Each row is a point. Each copy is the shape, with its points in the same order, stretched, turned, moved and blurred by noise. Some copies are also mirrored. Which?
In the rows, zero is written as 128.

Shape (5 x 2)
[[ 92 176]
 [153  83]
 [102 103]
 [164  92]
 [116  80]]
Copy 1 (5 x 2)
[[196 141]
 [ 95 112]
 [146  95]
 [ 94 132]
 [121  88]]
Copy 1 is: mirrored
Copy 2 (5 x 2)
[[194  78]
 [ 74 140]
 [112 102]
 [ 80 157]
 [ 87 106]]
Copy 2 is: mirrored
Copy 3 (5 x 2)
[[158 181]
 [131  68]
 [173  89]
 [111  80]
 [162  69]]
Copy 3 is: mirrored
Copy 4 (5 x 2)
[[144 176]
 [118  77]
 [158 105]
 [104  89]
 [151  88]]
Copy 4 is: mirrored

Shape (9 x 3)
[[164 102 103]
 [172 118 130]
 [164 104 115]
 [128 142 157]
 [168  60 113]
 [113 119 119]
 [115 153 191]
 [ 94 216 181]
 [ 95 166 174]]
Copy 1 (9 x 3)
[[ 72  88 136]
 [ 82 120 141]
 [ 77  99 139]
 [139 148 153]
 [ 54  74 162]
 [127 105 138]
 [165 182 172]
 [207 201 138]
 [186 173 157]]
Copy 1 is: mirrored
Copy 2 (9 x 3)
[[143 128  83]
 [158 136 104]
 [153 128  86]
 [126 146 139]
 [156 153  60]
 [110 148  93]
 [128 172 170]
 [105 143 208]
 [111 158 169]]
Copy 2 is: mirrored

Shape (10 x 4)
[[193 110 127 132]
 [150 132 185  68]
 [145 119 150 144]
 [ 77  97 114 183]
 [171  64 132 127]
 [131 164 153  70]
 [169 140 108 128]
 [141 129 172 156]
 [120 103 152 114]
 [163 155 185 143]]
Copy 1 (10 x 4)
[[191  90  80 145]
 [135  40 151 102]
 [172 123 119 105]
 [134 222 115  89]
 [164  96  51 102]
 [120  67 172 144]
 [173 105 105 169]
 [182 128 131  94]
 [132 115 122  84]
 [211  94 155 116]]
Copy 1 is: mirrored
Copy 2 (10 x 4)
[[146 111  88 190]
 [129  82 196 194]
 [115 140 108 174]
 [ 88 170  76 104]
 [117  89  87 173]
 [150 107 191 166]
 [162 133  98 172]
 [106 154 120 182]
 [108 108 139 150]
 [123 153 139 208]]
Copy 2 is: only turned

Shape (11 x 6)
[[140 140 163 141 114 116]
 [166 127  89 126 176  88]
 [136 105  81 145 138 107]
 [159 151 130 104 119 106]
 [133 149 155 103 129 142]
 [131 192  89 119 167  84]
 [128 136 169  99 105 108]
 [146 152 161 121 114 129]
 [158 149 149 115  94 123]
 [139 141 144 114 103 137]
 [146 128  90 122 142  85]]
Copy 1 (11 x 6)
[[155  94 113 172 134 141]
 [214 173  84 100 175 133]
 [160 187  99 129 133 109]
 [197 109 123 132 129 159]
 [133  83 136 129 139 167]
 [220 176 168 119 214 156]
 [167  60 127 141 114 132]
 [152  84 126 156 132 163]
 [170  92 122 158 106 164]
 [139  96 132 148 113 158]
 [207 165 109 118 145 120]]
Copy 1 is: only turned
Copy 2 (11 x 6)
[[110 144 165 114 128 119]
 [ 65 110  68 113 181 187]
 [118 112  66  89 159 141]
 [116 150 146 139 179 163]
 [143 122 178 143 140 149]
 [ 82 121  83 109 162 249]
 [135 136 200 112 154 139]
 [125 144 178 140 139 133]
 [131 167 169 141 166 125]
 [148 144 172 135 149 130]
 [103 121  84 100 180 175]]
Copy 2 is: only turned
Copy 3 (11 x 6)
[[115 146  91 127 144 108]
 [133 131 132  64 149 166]
 [150 137 143 129 144 167]
 [140 153  92  95 112 121]
 [124 144 119 119  97 100]
 [149  92 100  64 148 134]
 [144 166 106 121 111  83]
 [119 146  89 120 121 110]
 [130 160  81 121 112 124]
 [132 157 105 133  97 119]
 [152 143 118  97 145 145]]
Copy 3 is: only turned
